Each row is a point. Examples show where two turns around zero, p and q, send a point. Write where each new point lands after one turn and then the other. Backwards means that the second turn is done in reverse. Each puzzle has new turns, and all numbers are rounded.
(in the rows, 128 means zero)

Turn p:
[176  88 135] -> [ 94  83 155]
[136 169 106] -> [175 124 129]
[ 96 154 103] -> [159 146  96]
[ 86 122 130] -> [118 157  99]
[ 98  96 167] -> [ 79 161 126]
[176 140 127] -> [144  97 163]
Turn q:
[ 97  82 153] -> [ 96  86 159]
[100 142 150] -> [111 144 158]
[116 159  84] -> [111 166  92]
[154 164 146] -> [165 156 139]
[162 100  77] -> [139 100  67]
[140 121 159] -> [147 115 153]
Where do these land?
p, then q: [144 148 125] -> [150 116 135]
p, then q: [ 75 107  75] -> [104 137  54]
p, then q: [183 117 142] -> [123  90 171]
p, then q: [151 128 125] -> [131 108 139]
q, then p backwards: [142 130 173] -> [161 160 139]
q, then p: [ 72 139 129] -> [134 183 113]

Turn p:
[153 104 149 126] -> [142 147 161 123]
[114 162 112 103] -> [109  94 109 110]
[ 85 139  93  94] -> [117  68 109 143]
[119 131 186 185] -> [ 91 198 131 149]
[169 103  99 132] -> [183 133 131 116]
Turn q:
[132 132 107 114] -> [142 127 107 133]
[126 159 136 184] -> [148 129 186 148]
[146 138  80 138] -> [178 115 117 133]
[156 111 181  68] -> [ 82 180  97  86]
[149  87  99  92] -> [135 112  76  92]
[100 140 136 123] -> [110 128 129 154]
[ 87 129 156 178] -> [101 104 184 150]
Where do these land?
q, then p: [ 63 167 100 102] -> [153 172  73 169]
q, then p: [158 136  94 179] -> [150 158 173  92]
q, then p: [135 104 120 147] -> [137 120 158 130]
p, then q: [140 119 149  90] -> [ 87 143 129 113]
p, then q backwards: [144 114 178 121] -> [137 141 174 153]

Turn p:
[116 158 145 117 127 126] -> [133 124 150 100 137 136]
[118 160 111 150 225  75] -> [129 189 152 101 154  37]
[142  88 160 145  85 128] -> [104  87 137 173 114 148]
[124  68 116  77 119 130] -> [163  88  91 142  85 116]
[124 137 104 125  78 140] -> [140 139 125 137 110 179]
[112 130 127 142 135 153] -> [104 134 114 111 125 134]
[159 156 132 140 128 145] -> [123 136 126 130 170 146]
Turn q:
[116  97 108 141 104 182] -> [126 142  98 126  91  76]
[143 116 128 139  98  91] -> [162 104 127 153 118 145]
[138 141 190 146 151  63] -> [155  99 127 135 201 176]
[158 144 107 107 150 179] -> [ 94 133 135  74  99 119]
[118 103 115  93 117 154] -> [125 133 152 126 108  84]
[100 128 123 159 154  69] -> [157 163 126 158 160 171]
[123 166 126 112 122 157] -> [ 79 122 131 124 119 125]
Where do these land?
p, then q backwards: [ 74 100 148 113 163 112] -> [156 107 117  97 108 184]
q, then p: [135 122  78 129 121 138] -> [137 125 148 134 128 175]
q, then p backwards: [113 146  94 182  92 115] -> [138  85  80 139  91 147]
p, then q: [158 106  91 114 148 109] -> [146 127 116 122 107 180]
q, then p: [142  96 154 111  73 148] -> [135 119 142 189  98 103]
q, then p backwards: [155 174 144 113 117 130] -> [117 121 173 136 107 156]
p, then q backwards: [162  84 148 106 131  94] -> [118 100 154 115  72 114]
q, then p: [ 77 186 167 144 150 142] -> [101 174 116  69 103  91]
p, then q: [135 138 127 139 158 164] -> [116 166 157 128 126 135]

Turn p:
[138 146 148 181 106 188 105 132] -> [157 168 111 176  87 113  91 122]
[104 133 111 149 110  89 178 147] -> [134  74 155 150 157  99 133 142]
[123 126 130 125 178 157  65 166] -> [168 155  81 127 106 182 155 138]
[114 113 151 103 140 118 133 118] -> [130 138 134 102 158 136 132 116]
[101 141  70  97  96  87 132  60] -> [ 30 108 122 139 163 106 153 119]
[139 148 105  96  53  93 116 104] -> [ 63 113  99 109 134  71 116 149]
[ 94 107 158 151 133 115 153 160] -> [177 114 145 139 169 129 117 136]
[182 154 159  93 195 189 127 142] -> [170 172 142  81  58 152 160  89]
[153 118 141 148 163 102 138 119] -> [136  99 144 116 122 160 109 103]
[134  94 106 137 106 142 133 133] -> [115 138 147 142 125 132 113 166]
Turn q:
[145 142 102 113 165 115 155 151] -> [160 171 114 128 118 100 137 117]
[157  91 196 165 122 141 161 122] -> [ 83 117 130 185 147 128 181 160]
[ 98 102 155 112 123 196 118 100] -> [107  70 109  91 124 149 170 146]
[160 137 126 162 181  81 118 187] -> [104 211 101 162 118 107 105 109]
[ 94 112  96  95 105 100 141  44] -> [165  84 168  81 189 105 108 147]
[ 99 161 112 147 134  95  91 124] -> [130 146 120 114 148 155  72 113]
[117 114 121 151  79 198 122 100] -> [112  60 148 118 128 164 164  96]
[155  94 124  90 116 139 114 185] -> [107 134 142 124  55  96 134 133]
[101 170 111 122 122 104 142 150] -> [167 162 140 121 122 156 107 129]
[155 157 138 122 133 112 118 117] -> [145 123 107 156 130 119 103 131]
Where do these land?
q, then p: [ 92  91 121 110 128 131 114 117] -> [136 142 125  91 158 126 155 140]
q, then p: [166 126 120  89 179  63  89 103] -> [103  64  55 115 128 165 141 144]
p, then q: [140 111  99 115 173  72 112 119] -> [117 106 131  75 115 121 185 135]
p, then q: [106 123 163 152  79 159 135 102] -> [122 146  95 146 153 143  68 115]
q, then p: [122 172 106 166  93 141 140 144] -> [120 173 142 146  97 123  97  94]
p, then q: [126  70 112  93 145 190 103  70] -> [179 119  81 117 116 216 137 132]
q, then p: [103 196 161 162 118 145 150 170] -> [140 170 147 179  62  99 127 127]
p, then q: [113 115 150 138 111 156 180  86] -> [117 129  86 154 165 152  98 162]
q, then p backwards: [141 162 122 106 108 110 144 177] -> [152 127 136 159 137 184 130 147]
p, then q: [168 107 125 119 149  86  96 141] -> [121  99 138  85  82 113 146 124]
q, then p: [131 134 129 159 125 154 145 179] -> [123 143 148 163 123  81 123 106]
